Rows are points. To make a cloud, some directions were put in groups of two or more. Within a group, all points are equally far from the middle, so they leave a hole (a ring in 2 directions, a hollow ball in 3). The other directions are filled evenly. Then the cloud was stretched, turned, moved and blurred a little. How many holes are there, and how many directions does each take, smallest first?
In the rows, zero is written as 128.

Cloud (20 x 3):
[[183 151  90]
 [176 157 123]
 [139 185 145]
 [144 166  62]
 [112 173 115]
 [170 142 176]
 [164  97 135]
 [160 167  78]
 [110 171 113]
 [ 80 125 165]
 [179 142 138]
 [ 93 147 108]
 [107  99 171]
 [135 181 123]
 [ 96 108 106]
 [ 87 113 158]
 [174 156 137]
 [188 141  92]
 [ 78 154 160]
 [177 154 131]]
Holes: 1 (2)

Cloud:
[[154 155  89 112]
 [132 166 153  81]
 [ 97  91 165 171]
 [108 112 129  79]
 [189 177 128 115]
 [120  84 156 132]
 [190 173 168 114]
 [160  78 142 109]
 [169  81 178 141]
 [185 124 193 156]
 [188 140 171 155]
 [187 150 155 141]
 [173 170 184 137]
 [ 99 151 140  71]
 [105 187 151 145]
 [183 164 118  73]
 [168 120 123 140]
 [170  76 125 118]
 [164 141 103 176]
 [149 178 148  90]
 [122 183 118 156]
 [114 147  83 139]
 [158 121  92 146]
 [161 160 177 152]
 [176 110 174 119]
 [120 121 154 160]
 [137 109 138 147]]
Holes: 0

Cloud:
[[ 85  58 106 136 161 135]
 [ 73  67 100 112  87 142]
 [ 87  99 101 136 148 137]
 [106 119  74 114 192 112]
 [133 126 150 148  84 105]
 [108 172 107  97 117 172]
 [114  78 103  97  98 194]
 [149 154 158 114 182 105]
 [120 150 175  76 125 140]
 [111 135  64  88  92  89]
 [111 142 182  78 178 110]
 [111  48 152 105 160 151]
 [118 114  80 150 173 175]
 [131  71  88 111 134 192]
 [127 105 160 142  86 155]
 [ 97  67 134 117 179 126]
 [100 116 156 102  69 187]
 [164 158 108 141 105  94]
 [102 146  78 148  91 147]
 [151 108  71  92  86 179]
 [121 108 131 124 164 175]
 [ 94 101  55 149  80 184]
 [ 83 119  55 111 121 169]
 [147 153 101 145 107  89]
 [ 51  66 108 123 101 111]
 [118 130  91  38 154 109]
 [171 113 145 116 130 151]
 [141 111 134 133 113 172]
 [ 89 153 152  72 147 148]
 [ 77  82 114 173 135 110]
 [154 158 162 154 107 164]
 [169  80 110 154 164 128]
 [109 158 120 129 110 124]
 [142  69  94 116 108 141]
 [176 163 178 117 130 163]
 [ 62 138 101 100 127 142]
 [112 126 112  91  73 193]
 [ 90  89 144 153 137 131]
 [104 103 127 106  92  81]
 [170  78  76 111 135 149]
 [141 159  87 107  92  89]
 [146  96  82  73 126 160]
 [182 107 152 137 165 149]
 [129 127  93  95 136 152]
 [107 146 118  53  86 122]
 [106 104  77  75  90 168]
 [ 91 134 152 149 123 106]
 [146  72 149  87  54 163]
 [ 64  84 124  96 131 116]
 [ 85 136  97  59 161 177]
 [121  88  68  64 144 166]
 [170 111 154  88 104 161]
 [ 77  81 121 164  89 145]
 [132 102  91 108 143  86]
 [150 135 161 158 131 135]
 [117  65 125 124 160 102]]
Holes: 0

Cloud, 75 rows:
[[ 81  94 139 139  81  91 126 162]
 [119 151 160 189 113 157 174 154]
 [117 148 197 131 161  92 165 141]
 [144 119 118 186  81 116  58 117]
 [122 103 135 200 121 181 114  99]
 [ 91 196 149 128 129 152  92 156]
 [130 153  95 139 123 136  60 139]
 [ 95 116 127 205 140 155  97  75]
 [115 157 159 147 104  91 123  61]
 [ 80 146  91 150 122 120 110  76]
 [124 148 114 180 106 149  76  81]
 [118  72 133 123  75  98 180 156]
 [110 130 166 110 124  67 170 147]
 [ 68 145 151 126  92 176 140 172]
 [114  88 143 102 126  88 176 147]
 [125  76 184 157 121 146 180  77]
 [138 100  75 115 113 121 167  95]
 [ 69 127 163 151 107 127  88  57]
 [146  73 142 191  76 109 147 150]
 [173  86 153 173 139  93 176 101]
 [142 101 102 105  91 152 190 169]
 [124  80 112 136  44 123 111 101]
 [147 136 146 174  44  93 122  99]
 [ 73  97 136 141  57 120 134 142]
 [118 114 116 116 161 156  98 161]
 [159  93  98 154 108 102 124  65]
 [178  86 158 131 138  94 108  63]
 [141 137 127 138 165 128 180  59]
 [122 126 112  96 190 170 119 103]
 [168 144 150 167 130  72 178 130]
 [103 109  84 110 108 188 109 102]
 [ 63 130 151 169 139 165 134  67]
 [108 146 189 119 192 159 154  81]
 [ 97 156 175 168  75 165 142 131]
 [ 76 118 193 152 137 160 141 144]
 [109 129 169 134 104  81 112  59]
 [103  91 168 143  80 134 145 193]
 [ 73 154 105 132  99 160 153 115]
 [170  99 121 147  43  97 145 108]
 [105  59 144 137 137 174 103 148]
 [105 139 121  91 108  81  92 128]
 [144  94 107 122 125 167  64  72]
 [ 83  83 163 154  95 133  84 148]
 [135 122  96 159 115 165 137  72]
 [102  77 141 130 120 180  84 147]
 [ 58  97 115 112 118 162 140  77]
 [118 129 212 147 139 121 134 159]
 [113  54 132 125 168 136 133 145]
 [120 195 156 154 105 116  77  99]
 [123 128 114 135 175 178  98 135]
 [186 120 150 158 127 137 178 155]
 [ 82 112 105 138 106 116 168 181]
 [133 100 103 149  29 168 116 145]
 [123  96 190 187 122 165 108 131]
 [134 158 106 110 148 123  92 151]
 [120  98  98 146 122  97  98 167]
 [103 145 101 162 154 134  55  96]
 [163  96 118 178  68  72 123 136]
 [ 81 112 128 135  83 131  85 188]
 [158  91 158 157 106 107  89 170]
 [149 182 127 139 119  80 139  95]
 [115 121 166 133  79  76 140  81]
 [146 102 137 166 180 177 132 127]
 [157  88 121 100 127 166 103  86]
 [120  97 154 202 174 145 154 110]
 [114 154 108 112 176 125  82  76]
 [163 128 165 170  90 132 199 126]
 [ 76 145  83 149 112 123  94 100]
 [ 86 158 170 125 174 104  81 105]
 [112 133 172  88 133 121 134  59]
 [172 158 170 153 134 128 185 143]
 [143 103 145 202  54 118 151 150]
 [158  90 177 111 107  86 165 139]
 [ 88 176 172 166 128 166 112 151]
 [143 114  91 119  81 171  93 107]]
Holes: 2 (3, 4)
